Each row is a point. Each copy is the shape, with its points in the same order, stretched, turned, moved and blurred by noise. Say if it was mirrored as well.
In the rows, 128 means zero.

Shape (6 x 2):
[[133  94]
 [147 193]
 [205 144]
 [115 136]
 [139  96]
 [212 105]]
Copy 1 (6 x 2):
[[101 139]
 [160  86]
 [103  65]
 [135 122]
 [ 99 131]
 [ 76  85]]
Copy 1 is: only turned
Copy 2 (6 x 2):
[[ 97 140]
 [164 147]
 [150  95]
 [120 159]
 [100 132]
 [128  83]]
Copy 2 is: only turned
Copy 3 (6 x 2):
[[105 147]
 [182  92]
 [100  50]
 [142 153]
 [102 149]
 [ 64  63]]
Copy 3 is: only turned

Shape, 9 rows:
[[118  75 135]
 [149 117 139]
 [109 134 152]
 [181 151 125]
 [120  86 148]
 [ 97 127  36]
 [ 89 126  84]
 [147 140 179]
 [107 197 165]]
Copy 1 (9 x 3):
[[106 114  54]
 [138 105 114]
 [127 155 111]
 [145  89 169]
 [120 126  64]
 [ 48  69 120]
 [ 68 106 104]
 [164 159 126]
 [153 192 174]]
Copy 1 is: mirrored
Copy 2:
[[149 120 160]
 [140 102 127]
 [165 129  98]
 [110  99  99]
 [163 108 148]
 [ 46 212 131]
 [ 99 185 116]
 [189  90  89]
 [185 142  31]]
Copy 2 is: only turned
Copy 3 (9 x 3):
[[176  95 150]
 [140 109 115]
 [156 142 139]
 [ 92 113  94]
 [181 107 142]
 [ 69  81 174]
 [111 103 168]
 [158 146 105]
 [128 186 117]]
Copy 3 is: only turned
Copy 4, 9 rows:
[[120 137 165]
 [118 105 139]
 [150 103 161]
 [112  83  99]
 [123 122 175]
 [161 173  35]
 [164 152  93]
 [128  72 172]
 [177  63 150]]
Copy 4 is: only turned

Shape:
[[129 100 102 175 178  84]
 [195 109 129  80  91 150]
 [145  79 155  81 156 116]
 [ 91 112 136 125 147 118]
 [116  83 146 100 104 124]
 [105 174 172 149 133 177]
 [132 135 183 140 163 183]
 [ 97  86 162 157 153 152]
 [160 130 138 176 142  82]]
Copy 1 (9 x 6):
[[ 95  75  95 104 155 116]
 [167 119 110 155 115 192]
 [101  90 148 135 121 178]
 [ 78 103 157 136 104 119]
 [ 91 123 157 128  88 166]
 [ 98 103 136 216  94  91]
 [101  74 128 208  99 138]
 [ 69  74 130 155  71 142]
 [101 110  78 137 165 115]]
Copy 1 is: mirrored
Copy 2:
[[126 204  99 119 154 103]
 [155  62 167 132  20 123]
 [114 112 170  63  72 137]
 [102 150 149 124 156 162]
 [104 135 181 108  85 180]
 [182 112 164 138 202 135]
 [174 119 193  96 165  93]
 [119 186 202  99 163 116]
 [191 176  93  96 138 128]]
Copy 2 is: only turned
Copy 3, 9 rows:
[[ 90  97 159 126 152  80]
 [204 151  46 166 169 138]
 [200  73  98 137 144  73]
 [143  97 148 128 109  97]
 [195 128 111 163 113  81]
 [165  94 163 118 130 175]
 [190  46 144 138 150 146]
 [170  61 164 168 119  98]
 [131 137 169 114 194  95]]
Copy 3 is: only turned

Shape:
[[102  89 107  39 139 147 100 126]
 [ 81 134 170 133 118 121 145 139]
 [135 137 123 154 249 153 115 133]
 [145 132 116 114 114 141 130 155]
 [147 108 115 149 124 123 178 140]
 [142 129 122 137 106 140 104 132]
 [134 128 117 138 119 110 123 182]
 [145 130 126 133 142 113 118 126]
 [145 138 119 167 109 144 104 129]
 [101 122 190 133 155 153 111 127]
 [118 104 119 152 151 123 117 143]
 [144 121 176 130 124 130 130 146]
 [136 113 121 161 108 152 121 125]]
Copy 1 (13 x 8):
[[162 180 151 153 137 151 173 145]
 [107 114 169 130 111 137  84 135]
 [145  63 127 188 113 126 155 151]
 [132 117 145 105 135 150 139 145]
 [128 102 150 110 178 115 147 134]
 [133 129 107 104 116 148 113 123]
 [108 111 137 102 134 146 109 169]
 [127 115 115 135 123 121 137 135]
 [136 104  96  98 111 151  94 123]
 [106 116 139 175  81 154 105 113]
 [125 105 119 135 137 135 113 145]
 [ 86 120 134 141 105 146 130 120]
 [138 120 108 107 134 152 103 117]]
Copy 1 is: mirrored
Copy 2:
[[157  78 111 196 168 167 194 125]
 [120 153 130 172 141 121 136 135]
 [113 122 185 137 130 179 109  52]
 [119 115 104 135 120 142 138 121]
 [ 88 160 107 127 142 152 138 140]
 [139 109 126 113 122 140 130 134]
 [108 120 131 138  94 157 119 125]
 [129 136 141 124 120 160 141 127]
 [135 117 128  97 118 131 109 131]
 [141 119 168 153 143 118 147 114]
 [113 121 151 143 130 166 125 128]
 [120 134 151 124 118 126 156 131]
 [126 117 124 108 141 132 123 141]]
Copy 2 is: mirrored
Copy 3, 13 rows:
[[115 161 188  82  80 100  43  92]
 [ 81 145  97 134 156 112 172  99]
 [224  37 111 103 225  67  69  64]
 [132 145 138 148 107 127 101 164]
 [ 99 116 108 110 116 127 122 142]
 [149 154 136 147 116 143 128 150]
 [134 159  92 140 144 118 122 184]
 [156 122 120 133 126 113 136 116]
 [165 143 116 159 138 156 140 157]
 [141 109 141 144 178 101 148  81]
 [143 122 106  99 166 110 112 127]
 [134 124 141 157 132 106 155 128]
 [133 140 129 129 131 154 127 150]]
Copy 3 is: mirrored

Shape, 14 rows:
[[160 144 112 113 113 128  92 175 186  55 103]
 [138 153 122  95  34 107 138  77 158 144 122]
 [162  92 158 122 133 120 153 180 149 107 163]
 [ 80 123  56 120 132  88 150  74 191 141 110]
 [ 59 128 157 101 154 118  90 121 171 148 185]
 [153 170 110  95 126 112 118 115 133 112 211]
 [163 125 132 148 119 138 207 113 133  75 110]
 [ 85 115  86 129 104 121  90 110 192 200 126]
 [159 184 188 192 162  77 187 146  68  94  94]
 [ 62 130 100 125 129 156 123  81 204 151 115]
 [102 179 150 117 152 134 150 193  98 140 115]
 [ 85 138 131  60 107 105 133 187 133  57 129]
 [ 58 128 100 169  64 119 112 174 150 138 188]
 [159  87 127 130  55 146  94 104  78 139 146]]
Copy 1, 14 rows:
[[ 96 142 117 166 172 118 111 106  99 119 203]
 [141 202 110 145  21 146  66 124 127 148 137]
 [ 75 113 121  79 130 128 120 164 139  98 171]
 [122 198 209 142  99  52  83 112 152 175 132]
 [117 160 141  91 145  86  59 105 198 107 101]
 [173 160 102 105 106 138  97  97 174 132 193]
 [107  94 165 122  70 115 154 114 127 103 161]
 [119 168 144 118 118  89  66 121 134 198 114]
 [128 119 125 143 115 141 243 152 172  61 100]
 [120 145 185 127 103  71  64  83 137 154 107]
 [144 143  94 114 146 113 159 163 142  81 106]
 [120 195 105 146 140  74  88 146 156  55 168]
 [117 125  26 103 102  68  71 115 169 156 151]
 [169  91  71 166  81 156  99 149 195 141 152]]
Copy 1 is: mirrored
Copy 2:
[[126 170 171 134  76  59 121 155 129  71 120]
 [151 184  96 109 110 142 149 113 107  52 146]
 [200 145 155  93  97 129  66 154 128  87 142]
 [157  90  90 120 105 166 129 131  95 119  67]
 [184 182 117  74 116 146 103 151 158 139  77]
 [204 157 118  37  94  86 120 131 141  74 110]
 [140  99 130 113 105 145 104 149  53 122 174]
 [146 141 102 117 128 158 126 139 174  79  78]
 [154  77 201 116 185 133 152 160  37 171 196]
 [115 142  84 110 114 167 123 157 124 129  81]
 [161 145 141 134 205  95 121 189  99 140 153]
 [182 197 130 160 120  69 113 159  94 130 141]
 [193 143 124 142 115 123 169 185 179 140 150]
 [141 167 117 123 122 108 105  88 181  70 186]]
Copy 2 is: only turned

Shape:
[[169 116 138 109 120 201 100 128  74 150 185 202]
 [ 95 131 122 177 175  80  73 127  93 171 123  82]
 [152  84 172 121 140 168 169 118 176  90 139 121]
 [ 77 107 117 150 158  70 126 133  80 144 131 124]
 [ 80 114  94 138 156  81 104 168  90 153 165  87]
 [ 92 157 135 155 124  77 139 140 126 148 185  93]
 [168 121 119 154  96  95  67 138 100 116 164 197]
 [113 104 110 105  93  95 110 122 101 178 132  93]
 [129 154 162  72 175 111 197 135 122  95 106  77]
 [158 136 157 161 106 158 216 162 121  93 103 114]
 [160 145 106 119 122 190 110  97 139 155 144 223]
 [130 113  87 150 109 119 101  78  71 144 182 188]
 [135 153 222  92 142 161 176 130 151 121  93 133]
 [ 44 133 105 132 124 110  66 140 112 122 131 116]
 [156 145  70 147 151 105  89 152 108 157 145 168]
 [171 151 171 118 124 177 175 106 125  71 127  83]]
Copy 1 (16 x 12):
[[ 77 171  41 127  95 113 110 138  58 179 219 158]
 [103 114 153 132 174 146 204  83  69  90 137  94]
 [132 184 143 120  80 114  73 166 143  39 131 128]
 [124  95 185 120 124 167 176 115  86 121 150  63]
 [135  85 154 142 130 114 201 130  98 135 136  62]
 [130  78 152 131  89 140 187  97 101  84 141 105]
 [ 90 125 112  80  78 155 130 145  41 125 127 160]
 [131  55 156 107 163 157 157 128 126 123 182 112]
 [136 173 204 139 137  72  92  91 214 133 115 109]
 [112 154 128 126  71 122  57  78 206 123  91  85]
 [148 197  34  88  87 156 116 137  77 133 196 183]
 [122 122  94  71  99 177 122 130   8 130 221 135]
 [107 187 160 184  96 122  90 116 196 121 142 148]
 [162  98 159 166 153 174 162 169  88 121 114  84]
 [133 156  95  81 119 126 173  99  77 150 125 140]
 [125 178 115 119 112  72  30  87 161  96 115 147]]
Copy 1 is: mirrored
Copy 2 (16 x 12):
[[186  80 179  78 183 153 181  73 109  96 125 127]
 [ 94 195  82 158 133 147 179 193 103  80  72 156]
 [175 116 115  69 184 115  73  99 184 121 160 124]
 [ 73 136 113 156 132 120 164 198 102  68 105 124]
 [109 158 124 185 131 157 159 202 103  63 106  99]
 [132 145 141 185 133 119 142 185 138  65 100 161]
 [154  71 149 140 121 168 157  91 135 124 129 157]
 [142 141 130 151  92 127 158 174 137 111  76  82]
 [142 152 167  82 156 108 117 201 139 106 175 157]
 [134 151 177  91 153 124  43 135 126 109 134 149]
 [151 102 189 114 151  76 215  72 115 135 136 136]
 [108 101 167 140  98 132 206 111 135  63 110 125]
 [175 122 140  60 214  69 109 148 141 163 130 184]
 [ 97 142 136 204 162 105 184 192 124 155 104  95]
 [133 134 167 166 103 140 194 125  83  89 136 131]
 [166 153 168  77 167 132  91 116 187 121 143 157]]
Copy 2 is: mirrored
Copy 3 (16 x 12):
[[111 206 128 117 208 157 118 131 127  94  63 199]
 [112 147  35  82 100 133 156 110  97 138 160 120]
 [ 90  68 151 169 166 119 110 155 174  73 138 130]
 [102 163  97  70 112 130 148  77 126 113 149 103]
 [100 146 104  41 127 153 170 112 107 139 180 122]
 [103 120 113  82 100 154 118 114 145 130 210 167]
 [106 168 138  90 185 106  93 104 116 158  79 152]
 [ 68 138 140  97 102 155 130  89  74 122 130 151]
 [180  87 165 132 136 157 117 158 146  87 167 112]
 [108  45 151 128 108 172  98 151 176 119  95 139]
 [109 177 100 194 211 158 124 103 152 110  53 205]
 [ 77 219 103 101 173 160 102  54 121 115 101 161]
 [158  81 151 184 131 116 108 157 167  56 116 175]
 [118 105  79  68 152 108 165  72  91 105 144 151]
 [116 179  97 105 172 167 147 120 124 184  97 142]
 [147  60 134 149 154 163  72 165 142  88 135 154]]
Copy 3 is: mirrored
